Each row is a point. Each copy is the shape, with its points in the same order, stretched, turned, moved and blurred by noise. Say if it was mirrored as well.

Shape, 6 rows:
[[-15 -49]
 [ 14  -1]
 [-19 -26]
 [ 13  46]
 [ -1  27]
 [-15  29]]
Copy 1 (6 x 2):
[[-38  13]
 [  2 -11]
 [-19  22]
 [ 43   2]
 [ 23  14]
 [ 25  32]]
Copy 1 is: only turned
Copy 2:
[[ 14 -59]
 [ -2   1]
 [ 22 -36]
 [ 11  48]
 [ 20  22]
 [ 34  20]]
Copy 2 is: mirrored
Copy 3 (6 x 2):
[[ 46 -43]
 [ 12  -5]
 [ 20 -42]
 [-35   2]
 [-22 -16]
 [-29 -26]]
Copy 3 is: only turned
Copy 4 (6 x 2):
[[ 40 -44]
 [-16  -9]
 [ 31 -21]
 [-43  35]
 [-19  22]
 [ -5  29]]
Copy 4 is: mirrored

Shape, 9 rows:
[[ -3   2 -14 -12]
 [ 16   2  17 -10]
 [ -5   5  17  -7]
 [ -3  10  -2  -5]
 [ -9  -5  -7 -13]
 [-17  -1 -19  22]
 [  8  -4   1 -26]
 [ 12 -12  16  -8]
 [-14  14 -35  34]]
Copy 1 (9 x 4):
[[ -1 -18  19   3]
 [ -7  -8  -8 -29]
 [ -2  10   6 -19]
 [  6  -6  12  -2]
 [ -9 -12  27   3]
 [  6   0   5  44]
 [-16 -17  16 -20]
 [-18  -5  -6 -17]
 [ 29  -9  -1  60]]
Copy 1 is: mirrored
Copy 2 (9 x 4):
[[  6  24  -1  -5]
 [  1  -8  25 -12]
 [-17   5  19   3]
 [  2  15  11   4]
 [ -6  23   0 -11]
 [ -4  20 -24  28]
 [  4  14  16 -27]
 [ -9  -8  12 -15]
 [ 13  24 -33  46]]
Copy 2 is: only turned
Copy 3 (9 x 4):
[[ -1 -13  -6   3]
 [ -7 -15  24 -13]
 [ 10  -5  16  -8]
 [ -1  -1   5  -4]
 [  7 -15  -7   4]
 [  9  13   5  31]
 [ -4 -31  -1 -12]
 [  4 -25  26   3]
 [ -5  34   0  39]]
Copy 3 is: mirrored
Copy 4:
[[-15  -5   4  -7]
 [ 16   7   5   1]
 [ 14  -9  -2   3]
 [ -3  -5  -6  -5]
 [-11 -11   8  -1]
 [-28 -11 -15  14]
 [  3   0  16  -7]
 [ 11   3  12  13]
 [-43  -3 -30   7]]
Copy 4 is: mirrored

Shape (12 x 8):
[[ -2  -8 -23   3  40  18  29 -23]
 [  3  29 -14  11 -38  14  10 -16]
 [ -7   3  26   6  10  20 -22  20]
 [ 11   6 -16   5 -38 -14 -14 -23]
 [-26   0  13 -14  24  26 -25  11]
 [ 22  23  -6 -11 -38  -7  30   4]
 [ 15   2 -31  20 -60   4  26  12]
 [ -9  -5 -25  -2  42 -14  16 -21]
 [ -6   2  27   1  19  29 -17  -8]
 [  9  13  21  21  30  15 -21  13]
 [-15  14   0  20 -26 -12  22  -9]
 [-15  31   3   1  21  29 -26  22]]
Copy 1, 12 rows:
[[-11 -12 -11  31   3  39  10  11]
 [ 12  13  15  39 -31  -1  14 -39]
 [ 19  28   4   0   8   0 -41  26]
 [  5  -2  28  10 -15 -19  26 -37]
 [ 20  20 -18 -18   4  19 -35  31]
 [ 11  32  36  47 -18 -10  44 -15]
 [  6  -6  32  49 -55 -26  34  -9]
 [-22  -7 -19  12  20  13  23   5]
 [ 14  22   3   1   9  31 -36  12]
 [ 18  22   0  16  26  -2 -49  16]
 [-22  26  11  28 -18 -16  17 -17]
 [ 40  27 -26   9   7  -2 -48  11]]
Copy 1 is: only turned
Copy 2:
[[ 25 -14  13   2  31 -18   9  -6]
 [ -8  14   5   1 -11  47  14 -18]
 [-28  20  -5   3  27 -13 -37  11]
 [ 16  14 -11  27 -21  38   2 -15]
 [ -5  13  -1 -10  38 -12 -51  16]
 [-16  -9   2 -15 -35  32  13  -8]
 [-16 -10 -27  -8 -33  46  36 -15]
 [ 27  -4   3   2  14 -27  -5 -18]
 [ -9  14  17  17  35  -6 -35   7]
 [-27  32   6  21  31 -27 -30  12]
 [-20   7   1  -1  -8  29   1 -48]
 [-23  39   0 -15  35 -18 -33  17]]
Copy 2 is: only turned
Copy 3 (12 x 8):
[[-11 -34  28   1 -35  24  22  -6]
 [  2  26 -39  11 -14  -8  -7 -18]
 [-35  -3  18  29  11 -19   5  34]
 [  7  27 -20 -17   1 -14 -18 -20]
 [-46  -7  24  20  12  13  17  28]
 [ 11  33 -51 -11 -26 -17  27  -3]
 [ -7  15 -52 -15 -32 -37   6 -32]
 [  4 -27  29 -13 -10  24  31  -5]
 [-30  -1  30  35  -5   4  -8  28]
 [-14 -22  23  30  15 -20 -11  36]
 [  6  15  -3  17 -10 -18  20 -24]
 [-24 -12  -3  35  27   2   2  27]]
Copy 3 is: only turned
Copy 4 (12 x 8):
[[ 31 -15 -29 -19  11 -11  10  -9]
 [-17 -19 -18  20   8  43  -8 -10]
 [-10  16  30 -13   7  12   6   7]
 [-15 -25  -5  38   6  15 -27   8]
 [-19  11  16 -35   4  -1 -12   3]
 [ -3 -21 -23  18 -16  41 -13  23]
 [-21 -42 -24  35  10  41  16  25]
 [ 23  -9 -31  -5  -8 -29  -1  -7]
 [  4   5  27 -23  12  10  -9  -8]
 [ 14  32  22  -7  13   9  15  -2]
 [-12 -25  -7  22 -14  22  14 -15]
 [-18  35   0 -22   9  17  -3  -6]]
Copy 4 is: only turned

Shape (16 x 11):
[[ -5 -13  -5   2   4 -13 -13   7  -7  20 -10]
 [  5  14   3  -3  -5  -4   3  19 -14  11  -2]
 [ 29 -13  -3 -14  -2  -1   1  -6  -1   2   8]
 [ -5  -5   0  14   1  -2   8   8  27  29   5]
 [  1   8  -1  23 -13  -3   0  -6  -8  17   0]
 [  7  22 -25  27   4 -15  -6 -16   2   2   3]
 [ -9  -8   0 -15   7 -19 -12 -13   9   9  13]
 [ -5   1   5  12  12  -1   7  15 -10   0 -20]
 [ -5   2  10  22   2  -5   0   6  -4   0  -1]
 [ 14 -24 -13 -12   6  -9  -6  -5 -10  12 -30]
 [ 16  10   3  18   6 -18  21 -27  22  11 -13]
 [ -6   6   7 -31  -2  11 -12 -37  15  -5   0]
 [  1 -25  16   3  -3  15  19  13   6  17   5]
 [ 14   9  -1   5   2  25  -2  -1   2  -2 -11]
 [ -6  21 -21   5  -1   5  24 -31  -3 -24  -1]
 [ -9 -23  11 -14 -15 -17 -18  31   2   2 -18]]
Copy 1, 16 rows:
[[-16   9  -8 -22   9   3  19 -17 -17   6   3]
 [ -8  -5  -6 -12  -9  14  15  -7  15  -9 -15]
 [ 11  -1  24 -19  13   6  10   9 -15 -15  10]
 [-46 -10  -2   4  18  -6   0 -20 -12 -16   9]
 [ -1   7 -14  -2  19  27  -6 -23   0 -19  -9]
 [  2  -3 -24   9  23  25   2  -2 -20 -26 -18]
 [-15 -14  -6 -24  -6  -9 -10   3 -33  -1  18]
 [ -5   8  -8   4  11   1  12  -5  12  16 -13]
 [ -4   8 -19  12   8  13  -3   0   0  -5  -1]
 [  6  11  19 -35  33  -5  34 -16 -11  18   6]
 [ -6 -19 -10  -2  60  -3   0   0   6 -13   4]
 [ 21  -1  -1 -28  -1 -40 -29  -8 -23  -6   3]
 [-19   4  32   6  13  -1  -8 -11   2   0  12]
 [ 14  22   5   3  15  -7   0 -11   3 -14 -17]
 [ 37 -16  -2  17  17   6 -31   3  -7  -4 -37]
 [-14  -3  -3 -19 -10  -5  29 -21 -10  16  36]]
Copy 1 is: mirrored
Copy 2 (16 x 11):
[[  2 -11  -7 -22 -13   8  24   9 -22   5   3]
 [-13 -15 -13 -13  12  17  -5   9  -7  11   8]
 [  0  -2  -9  18 -29   7   4   4  -7   7  16]
 [  8  -5 -28 -10 -14  -3  13  19  -9   6 -25]
 [ -7 -22  -1  -9   9 -11  -4  10  -6  26  -7]
 [ -6  -7   1 -23   3 -13 -11 -22   8  41  -4]
 [ 15  15  -6 -19 -24   1   3   7 -22   1  10]
 [-12  -4   4  -4   9  16  17   3  -4  15  -7]
 [-15  -2   5  -7   7  -1   1   9   1  13 -15]
 [  5  -8  -6   4 -23  15  39  -2 -30  12  19]
 [ -9  10  -4  10  -8  -5  -8  -1  -8  55 -18]
 [ 22  18  -3  16   3 -10 -17  -8 -29  -4   7]
 [ 11  -7 -16  16 -20  11  18  33  -2  -9 -11]
 [ -1 -10  -8  21   7  -1   1 -10  -5   6  -9]
 [ 17  11   9   9  25  -8 -16 -20  28  41   7]
 [-12   8 -20  -8  -2   8  39  25 -33 -14  13]]
Copy 2 is: mirrored
Copy 3 (16 x 11):
[[ -8  -3 -18   6  12 -11  -4  21  -2   2  14]
 [  8 -32 -15   3  25   4   7   8  -3   3  -1]
 [  3   0 -29  -3  24   7   2 -26  11  10   9]
 [-14 -11   8 -10  16 -23 -11  13  25  15  11]
 [-18 -22   2   4   9 -16   3   1  -5   4  -2]
 [  6   6   3   3 -13 -24  26  -5  -3  15 -15]
 [ 18  23  -1  -3   2 -20 -12   1  18   0   4]
 [-19 -19  -5   3  10  20   1  21  -7   5   7]
 [-13 -23   9   6  -5   5   1   4   4   2   5]
 [-13  19 -49   3  29   2  -9  13  -9  11   7]
 [-16   2  -5 -15  -2 -12 -13  -1  14  12 -24]
 [ 20  45  16   5  23 -14 -34 -21  14  11 -24]
 [-30 -24  -3 -13  33   8 -21  -4  22   4  27]
 [ -8  -5   1   4  23   6  -8 -17  -1  23  -4]
 [  0  30  11  -6   6   3  15 -17   3   6 -32]
 [ -8  -6 -31  30  25   5  -3  33  18  -9   8]]
Copy 3 is: mirrored
